Every row gives one point. The window is the flat piece filled in between its corners: a triangle in 3 columns, a solid with four corners in 4, and so on. A path goes straight from each point to the next, and from the last back to the first. After which points does the path pass through the window?

Window (3 x 3):
[[-13  20  -5]
 [ 50  11   0]
 [-65 -23 -19]]
Path:
(1): [ 0 -5 41]
(2): [  0  -7 -52]
(3): [  1   4 -24]
(4): [ 2 -4  5]
(5): [-50 -10  24]
(6): [-44   3 -27]
(7): [ 55  15 -31]
(8): [35  7 21]
(9): [34 24 21]
(10): [ 58  14 -16]
(11): [ 51  30 -12]
(12): [32 17 41]
Through the window after points: 3, 7

Window (6 x 6):
[[-43 -41  35 -28 -36  21]
 [ 62  23  16  32  43 -15]
 [-39  50 -20  19  41 -34]
 [ -1   1 -55  14 -17   0]
 [ 29 -38 -10  55  80  11]
 [ 10   2 -20 -16  21  15]]
Path:
(1): [ 21 -26 -15 -29  37 -32]
(2): [-14 -14 -11 -29  32 -56]
(3): [-31   9   5  18   3  17]
(4): [25 49 13 30 44 40]
(5): [ 24 -19   0  10  25 -13]
(6): [-22  -8 -41  12  38 -67]
(7): [-17  50   1  27  37  23]
(8): [-2 17 26 16 25 31]
(9): [ 16 -13   4   0  28 -27]
(10): [-12 -11   9  -4  30 -41]
(11): [-7 36 18 33 44 48]
(12): [ -1  18 -15  18  26  18]
Through the window after points: 2, 4, 6, 12

Window, 9 rows:
[[  13  -27  -51  -49    9    1   28  -48    9]
 [   5    0   15   61  -24   51  -27   10  -44]
 [ -14  -31  -13  -35   -7  -14  -22   34   31]
 [ -11   12   26   77    5    8  -47    4   -4]
 [   2   -6  -75   -8   14  -54   -1   25    4]
 [ -15   -1   23  -47 -106  -26  -27  -16   38]
 [ -13   25  -26  -16   16    3  -34   18  -10]
 [  33   46   40   44   -9  -22   33   20  -31]
 [ -74    5   10   -8  -23  -18  -16   32  -14]]
Path:
(1): [-20 -46  34 -29 -36 -53 -38  -7 -20]
(2): [-32  60 -13   4 -60  26   6  24  32]
(3): [-15  19 -47  -8 -25  33   6  -2  33]
(4): [  4 -30 -21 -34   4 -44   4 -17 -13]
(5): [  2 -32   8   2  -1  -9 -60  -2 -36]
(6): [-16  16  -5  32  -8   9   4  19  33]
(7): [-24  23  -3  15 -24  11   5  16   8]
(8): [-20  -1   9   9 -11 -12 -25   8 -38]
Through the window after points: 1, 3, 5

Window, 12 rows:
[[ 31 -12  -8  36 -91   3  -7  40 -28  26  17 -20]
 [ 57  27 -20  11 -10  33   7  21  -4  39 -10  26]
 [  8   5 -17 -17  39   0  16 -55 -47 -30  51   3]
 [ 32  33 -37 -34  10 -25 -14   7   8   6  -6   7]
 [ 36  -7 -35  -1  15  -1  40  36 -10  41  10 -20]
 [ 38 -31  33   3  -4 -23 -21  18  24 -69   5  16]
 [-14  26  19 -36 -12 -25   4  18   3 -23 -21  35]
 [ -7 -18 -24 -16  42   9 -29   2 -24  20  19  31]
 [ 34 -66  21  -4 -60  21 -11 -20   7 -40 -40   4]
 [-56 -20  19  60  19 -44 -25 -11  37  -8  14 -50]
 [ 34 -29  12 -20 -72  53  38 -47  70   1  59 -66]
 [ 21 -23  37   4  14 -67  18 -36  20   1  50 -25]]
Path:
(1): [ 10  -7 -12   2  -8  -4  20  -1  18   0  21  20]
(2): [ 39   6   8 -15  14  -9 -23  12 -13  -4  15 -45]
(3): [ 54  10   6 -52  -2  22 -21  34 -15  59 -69 -24]
(4): [  1  12 -23  23 -19 -26  14 -11  17 -39  53  33]
(5): [ 25  -6 -23   6 -22 -44  25  -9  36  -9  38  37]
(6): [ 17 -12   9 -18 -11  12   2  -6  -4  -8  -3 -18]
(7): [-10  14  64 -24  -3  -4 -34 -28 -13  -5 -44 -46]
(8): [ 40 -34 -41  -1 -11  -1  19  -6   1 -26  35  34]
(9): [ 31 -27 -42  33 -41  14  27 -25  34 -26   5   0]
(10): [ 24 -37  53 -38 -41  17 -15  -6   0  -4   6 -27]
(11): [ 14  22  28 -64  31  -8 -15  30 -11   7   5 -43]
(12): [ 50 -32 -46  44 -41   9  43 -19   0   3  26  38]
Through the window after points: 3, 5, 7, 9

Window, 14 rows:
[[ 37  -9  20 -13  -1  44  18   9  28 -13  -7  47  45  29]
 [ 36  32  59  44  31 -38   1   5  28 -52 -39   9 -44  -6]
 [ -9 -47  37  13 -22  10  31  -5  12 -38 -10  16  -6  39]
 [ 33  34  -1  41  46  -6 -71  -2 -70  33 -10 -17  18 -63]
 [ 25  22 -25 -13 -46  64  16 -36 -26 -24 -28  14  50  29]
 [  0  35  -7   7 -61  29 -44  13 -13  33  -5  18  51  48]
 [ -2  40  19  -7   9 -47 -13  44   4  -3   1  -4 -45 -54]
 [ 59 -25  40 -18  -4 -36  -7  23  13 -50 -34  -4 -24  15]
 [ 40   5  41  19 -22 -18 -17 -11  18  16 -29   5 -22 -49]
 [ 36 -20 -25  21 -19   0  39  -9  43 -21 -20   2  35  45]
 [  3  30   6  10  13 -52 -76 -15  -6 -14  -6  26  -1 -59]
 [ 18   6 -21  22 -75  25  13  24 -34  -4 -17  58  75  22]
 [ 34  10  29   8 -46  11  24 -11   4 -31  23  -1  65  26]
 [ 47  53 -21  21   6 -16 -48 -34 -73  47  27  37   4 -23]]
Path:
(1): [ -1  -5  29   0 -14 -26   6 -23 -31  25 -59 -12  34  -8]
(2): [ 47  19   9  25 -24   5 -21   8   7 -12  10  35  -8 -12]
(3): [ 51  -4   9  37 -20  35 -12  -8  11 -41   2  13   6   8]
(4): [  7  22  26 -15  -2 -40  -1  -6 -30  19 -30   7  44  -1]
(5): [ 20  -4  27 -10  -7 -21  29  -6   1   7 -41  32  13  14]
(6): [ 24  -9  23  34  -9  39 -25  13  21 -65  23   2   0  15]
(7): [ 58   8   5  33 -22  43 -43  38  -5 -11   0  20 -16 -19]
(8): [ 16  19  12   0   5 -28  -6 -25 -29  -3 -23  -1  32   4]
Through the window after points: 1, 5, 7
